Rows are points. Each copy is the shape, with its points in the same order, stretched, turned, moved and blurred by noise. Some copies are also mirrored. Which?
(in the rows, 128 means zero)

Shape (8 x 3):
[[141 134 128]
 [ 98 158 140]
 [149 122  75]
 [109 114 118]
 [145 140  75]
 [ 94 142 138]
 [ 82 149 164]
 [114 167 155]]
Copy 1 (8 x 3):
[[134 127 139]
 [145  84 127]
 [101 152 114]
 [107 107 141]
 [110 147 103]
 [132  82 135]
 [147  64 146]
 [162  91 135]]
Copy 1 is: mirrored
Copy 2 (8 x 3):
[[141 127 130]
 [111 164 163]
 [123 131  62]
 [ 91 125 126]
 [133 152  64]
 [ 98 155 164]
 [ 90 152 194]
 [138 165 178]]
Copy 2 is: only turned
Copy 3 (8 x 3):
[[127 128 107]
 [110 152 145]
 [162 154  73]
 [157 139 128]
 [148 166  72]
 [123 144 144]
 [108 135 164]
 [ 90 132 130]]
Copy 3 is: mirrored
Copy 4 (8 x 3):
[[109 136 132]
 [ 91 104 120]
 [135 155  97]
 [129 105 110]
 [121 161  94]
 [103 102 112]
 [ 89  81 127]
 [ 75 112 138]]
Copy 4 is: only turned

Shape (10 x 4):
[[ 89  98  99  82]
 [149 142  84 130]
 [127 147 192 111]
 [149 104 130 117]
 [151 131 130 127]
 [128 174 174 113]
 [ 98  86 110 107]
 [121 105 125 146]
 [115 144 177 152]
 [137 132  89 103]]
Copy 1 (10 x 4):
[[ 94  94  88 129]
 [166 129 115 132]
 [ 87 159 156  81]
 [126 114 149 123]
 [142 134 148 117]
 [113 165 142  83]
 [103 102 112 152]
 [117 131 143 155]
 [102 173 159 117]
 [146 116 101 125]]
Copy 1 is: only turned
Copy 2 (10 x 4):
[[107 103  57  96]
 [128 176 122 138]
 [108  70 150 163]
 [137 123  98 157]
 [135 135 122 159]
 [100  99 162 157]
 [136  98  62  98]
 [158 111 109 123]
 [140  82 159 136]
 [108 158  94 138]]
Copy 2 is: mirrored
Copy 3 (10 x 4):
[[ 99  87 150 175]
 [172  98 117 130]
 [138 191 164 127]
 [136 111 153 109]
 [154 127 137 113]
 [159 192 154 143]
 [ 92  96 139 147]
 [115 123 112 111]
 [125 195 116 117]
 [160  92 142 149]]
Copy 3 is: mirrored

Shape (13 x 8):
[[100 150 160 121 151 129  98 167]
 [116 129 163 117 128 116  90 124]
 [132 139  95 112 129 112 159 124]
 [132 133 129 125 194 196 109 137]
 [104 139 147 113 113 135 134 131]
 [ 99 141 135 121 117 137 153 170]
 [107  77 147 112 135 212 125 168]
 [106 144 152 133 117 107 150 121]
 [ 97  56 148 167 119 136 150 122]
 [104  99  68 117 133 122 120 132]
 [127 103 155 116 193 116 159 138]
 [164 126  51 125 139 118 138 149]
 [106 130 153 115 132 106 162 125]]
Copy 1 (13 x 8):
[[125 176  85  97 141 146 131 109]
 [129 152 114 101 113 116 110 107]
 [126 129 135 141 128 118 140 196]
 [179 133 130 125 207 168 142 118]
 [105 145 132 126 118 151 138 139]
 [108 143 101 133 117 172 152 153]
 [149  81 117 105 143 215 146 108]
 [ 96 150 120 143 107 126 136 142]
 [107  65 114 155 110 143 114 103]
 [120  99 134 117 153 119  94 186]
 [146 116  95 121 147 105 173 128]
 [174 114 122 142 138 113 112 225]
 [ 97 137 115 132 111 125 157 142]]
Copy 1 is: mirrored
Copy 2 (13 x 8):
[[ 98 139 171 124 162  90  75 141]
 [123 114 142 117 138  67 102 109]
 [137 138 108  90 119 128 134 186]
 [ 92  84 127 125 201 154  89 140]
 [122 124 148  99 113 116 101 150]
 [114 145 163 115 117 143  94 178]
 [ 74  64 165 163 139 183  93 138]
 [146 145 152  89 117 113 122 144]
 [114 115 164 143 117 153 174  99]
 [ 89 124 101 116 119 117 152 158]
 [133 105 175 118 181 125 147 169]
 [128 141  72 130 138 133 132 199]
 [143 130 170  93 121 117 131 164]]
Copy 2 is: only turned

Shape (17 x 11):
[[145 125  82  87 116 129 142  98  96 140 126]
 [135 162 136 123 137 135 163 121 155 159 130]
 [120 133 150 110 110  97 131 106 156 129 114]
 [127 152 136 171 142 148 138 200 108 146 140]
 [168 108  69 105 110 151 115 101 150 116 120]
 [165 126 170 145 145 133 114 188 108 161 158]
 [137 136 138 131 115 111 165 152 151 129  92]
 [127 139 181 162 159 183 144 172 129 149 146]
 [163  81  72  97  87 126 159 103 146 128 164]
 [143 156 134  97 146  89 175 132 160 124 139]
 [114 130 157 162 156 143 134 168 105 161 149]
 [143 157 165 150 122  99 158 109 135 140 142]
 [148 165 108 134 132  92 136 105 159 116 145]
 [174 156 187 166 156 141 157 162 108 151 124]
 [139 162 125 107  80 118 161 107 139  98 142]
 [147  88  92 117 135 127 150  98 118  89 136]
 [155 107  94  71 121 148 123 116 121  97 151]]
Copy 1 (17 x 11):
[[137 119  69 133  92 128 101 111  81 135 169]
 [ 80 100  99 164 129 124 118  98 138 121 131]
 [128 110  99 133 139 126 133  90 128  99 107]
 [ 67 120 176 183 134 130 110 162 139 150  96]
 [152 135  71 113  65 154 129 121 147 147 173]
 [101 155 175 177 130 120  69 139 159 132 126]
 [135  68 118 167 127 125 134 119 150 109  88]
 [ 52 135 177 195 169 158 102 131 163 163 115]
 [171 127  49 118 101 126 119 140 124 115 210]
 [104  93  54 159 133 118  95 114 130  88  98]
 [ 80 131 177 168 158 121 100 144 140 168 116]
 [ 98 125 106 189 151  94 131 104 128  98 118]
 [109 133  64 147 116 105 133 112 130 105 113]
 [ 79 125 164 221 145 115  96 108 160 142 103]
 [114 118  81 184 108 134 141 114 102  68 132]
 [158 135  64 140 118 138 125 130 117 152 149]
 [147 153  64 140  82 164  90 130 114 124 163]]
Copy 1 is: mirrored
Copy 2 (17 x 11):
[[142 171  95 116 102 171 123  88 110  95 122]
 [116 136 127 117 160 138 145 163  94 118  89]
 [122 106 123 103 110 125 109 118 101 147 114]
 [139 140 153 137 169 107 149 165 178  58 118]
 [146 125  92 151 103 206  99 123 100 117 146]
 [178 174 144 130 153  86 145 164 174 111 153]
 [150 103 136 139 135 136 145 125 113 121  87]
 [128 130 180 118 196 123 159 190 176 110 129]
 [141 124  63 128  79 178 160 111  96 124 163]
 [130 136  84 112 165 110 154 124  80 116  90]
 [125 150 151 116 154 101 148 152 194 100 119]
 [106 136 151 115 143  94 152 131  92 124 126]
 [ 98 134  97 131 144 117 115 131  72 108 124]
 [156 167 188 139 188 101 168 155 135 113 116]
 [123 106 124  96 134 133 130 115  58  88 147]
 [125 133  93 133 120 172 141  70 128 116 145]
 [162 147  81 108 128 174 112 100 118 102 167]]
Copy 2 is: mirrored
Copy 3 (17 x 11):
[[133 158  80  99 111 139 118 101 131 137 140]
 [126 130 132 128 134 136 129 141 175 111 107]
 [118 153 142 122 119 116 117 140 124 151 119]
 [142  59 161 123 137 122 140 129 158  68 131]
 [143 159  75 143  92 166  84 130 111 116 133]
 [164  92 185 142 128 130 138 110 152 101 147]
 [119 131 154 111  94 113 124 146 146 105 109]
 [119  84 177 142 146 163 150 129 157  82 139]
 [161 147  73 131  65 147 125 149 147 148 140]
 [154 156 148  98 130 110 135 176 158 123 113]
 [136  75 171 119 144 139 153 123 149 114 131]
 [134 132 147 136 133 103 159 136 148 129 101]
 [164 141 115 131 140 106 125 161 132 120  97]
 [135 114 184 134 131 131 163 106 159  80 114]
 [119 155 100 144 116  92 134 148 137 103 138]
 [151 156  98 101  91 161 146 139  93 142 137]
 [148 168  86 121 110 152 109 132 111 122 177]]
Copy 3 is: mirrored

Shape (18 x 12):
[[119 118 122 131  75 129 113 103 149 110 101 144]
 [177  99 160  89 133 114  93 177 137 166 174 104]
 [ 70 124 113 134 114 129 132 112  95 144 130 144]
 [ 82 130 127 120  73 129 141 104 147 129 133 130]
 [155 114 142 156 107 143  95 118 123 157 130 153]
 [127 178 152  83 124 130 124 122 127 115 187 103]
 [134 141 174  67 182 101  90 122 156 141 168  99]
 [148  88 153 181 149 131 113 139 138 132 180 175]
 [162 119 168  71 158  96 103 148 106 150 185 139]
 [137 107 101 177 114 137 151 127 136 174 119 174]
 [101 145  97 131  91 121 133 139 158 136 100 140]
 [140 159 112  93 131  91  82 117 132 118 182  93]
 [ 98 191 120  85  94 109 156  81 134  92 121 136]
 [105  99 102 103 112 122 129 118 129 141 132 186]
 [111 120 127 138 114 105 154  78 111 150 132 144]
 [137 129 119 134 120 167  96 127 136 159 133 152]
 [127 135 106  83 118 144 143  94 145  86 132  92]
 [167  94 166 171 169 125  91 180  94 151 145 152]]
Copy 1 (18 x 12):
[[160 165 156  79 139 113 121 124 158 109 157 157]
 [ 75 138 138 123  82 161 146 104 156 157  94  92]
 [148  85 156  99 146 107 111 104 116 147 153 159]
 [167 138 142 100 125 137 124 124 132 124 185 155]
 [138 130 168  82 149 119 134 123 151 120 106 110]
 [123 137 104 157 108 150 149  74 112 128 160  97]
 [ 82 137 111 150  95 176 157  70 114 120  94 130]
 [ 95 128 173 129 124 123  98 167 132 115  69 117]
 [ 49  96 137 133  82 145 133  74 137 125  84 108]
 [165  87 146  67 142 129  92 147 148 142 104 124]
 [187 146 141  84 132 130  93 106 135 152 155 146]
 [102 144 129 169 146 149 156  34 167 115 134 127]
 [175 122  98 119 124 122 125  61 125  98 186 148]
 [102  94 159  64 138 122  64 111 141 124 147 171]
 [142  65 127 105 129 121 137 109 149 106 120 157]
 [140 137 155  73 171 133 109 114 127 143 137 108]
 [134 137  70 122 133 132 138 103 147 119 175 151]
 [ 98 119 172 116 105 104 123 127 122 156  40  91]]
Copy 1 is: mirrored
Copy 2 (18 x 12):
[[102 100  88 125 127 139 149 147 166 109 110 140]
 [153 121 140 119 136  92 108 104  92  54  92 102]
 [148 109 128 148 103 151 138 140 152 128 159 107]
 [148  88  83 121 117 142 137 149 153 113 148 122]
 [112 105 145 148 121 131 149  88 125  94 110 147]
 [148 108 147  87 155  92 134 147  89  98 176 129]
 [142 149 141 118 195 115 119 120  60  84 133 105]
 [156 143 157 141 138 148 134  80 105  76 117 184]
 [158 134 186 121 169 110 136 127  91  64 123  98]
 [157 120 126 146  98 144 157  83 149 131 108 144]
 [121 113  97 105 118 140 138 134 165 136 125 126]
 [110 146 159  74 135 125 144 161  63  72 135 135]
 [123 114 107  87 153 128 175 192 148 134 166 123]
 [156 109 137 129 131 162 150 157 155 125 114 129]
 [153 128 107 159 106 136 174 129 131 111 150 110]
 [126  97 152 133 129 128 132 113 119 126 105 157]
 [129 112  91 122 133  91 126 182 118 120 132 162]
 [132 163 177 164 138 126 115  54 124  73 104 139]]
Copy 2 is: mirrored

Shape (15 x 12):
[[113 131 130 186 143 135 116 114 143 125 107 122]
 [106 121 201 154  98 132 165 125 191 108 109 139]
 [134 124 119 141 160 117 130 142 164 153 121 162]
 [228 125 119 141 136 104 121 139 129 122 128 111]
 [ 98 106 114 131 151 116 107 137 167 109 104 114]
 [110 164 160 145 118 136 113  75  93 109  82 151]
 [124 110 128 158  99 111 118 148  93 127 122 151]
 [ 99 122 169 144 148 113 125 131  90 143 133 127]
 [122 106 124 185 142 106 112  54 141 129 138 110]
 [108 111 156 136 160 143 198 148 125  88 138 126]
 [114 223 156 140 145 114 113 105 123  82 140 114]
 [ 92 120 122 146  85 125 138 132  93 153 127 128]
 [138 109 158 140 154 144 122 134 103 137 131 105]
 [ 92 162 124 159 157 121 114 142 184 121 145 231]
 [115 128 130 149 154 100 125 136  90 134  93 114]]
Copy 1 (15 x 12):
[[145 137 179 135  84 131 145 116 137 100 156 151]
 [159  60 143 124 126  97 105 136 121  93 146 111]
 [152 136 114 115 122 128 134 127 113  98  82 129]
 [137 190 120 145 111 116  82 157 147  85 114 122]
 [162 128 146 126 116 154 127 159 108 108 153 139]
 [113 120 203 113 120 145  95  79 138 128 147 159]
 [104 119 143 127  93 105 128 117 110 100  93 191]
 [ 95 115 180 113 100 134 155 138 140 123  91 181]
 [125 150 203 160 107 141 136 131 121  89 162 115]
 [116 134 182  82 149  86 129 126 141 103 156 152]
 [111 134 144 129  80 158 120  99 168 133 210  90]
 [ 81 102 151 136 119 116 154  99 127  96 101 208]
 [122 144 182 128 104 115 151 138 158 128 113 181]
 [157 104  64 109  91 118 153  79  82 122 101  94]
 [115 143 198 103 108 159 121 142 138  96 112 187]]
Copy 1 is: mirrored
Copy 2 (15 x 12):
[[144 103 123 162 131 117 138 148 152 144 123 136]
 [174 149 128 116 173 115 145 148 163  67  79 134]
 [147 113 110 144 101  99 123 106 103 120 122 137]
 [ 94  96 169  88  81  95 106  85 146 147 147 139]
 [153  92 124 146 128 148 111 135 121 121 132 145]
 [116 174 101 142 118 169 156 166 192 144 136 134]
 [123 154 171 135 112 121 158 135 114 138 124 150]
 [146 180 140 154 146 135 133 134 124 143 156 125]
 [162  87 109 124 154 137 163 127 140 189 124 129]
 [150 152 133 158 188 143 125 106 135  69 142 182]
 [ 90 137 125 160 106 162 159 134 201  88 190  73]
 [116 154 137 131 151 121 164 159  99 144 142 157]
 [127 153 140 143 151 134  97 116 133 151 148 139]
 [148 125  98 202  75 120 182  96 107  67  86  99]
 [139 141 141 147 111 127 128 151 135 147 175 151]]
Copy 2 is: only turned
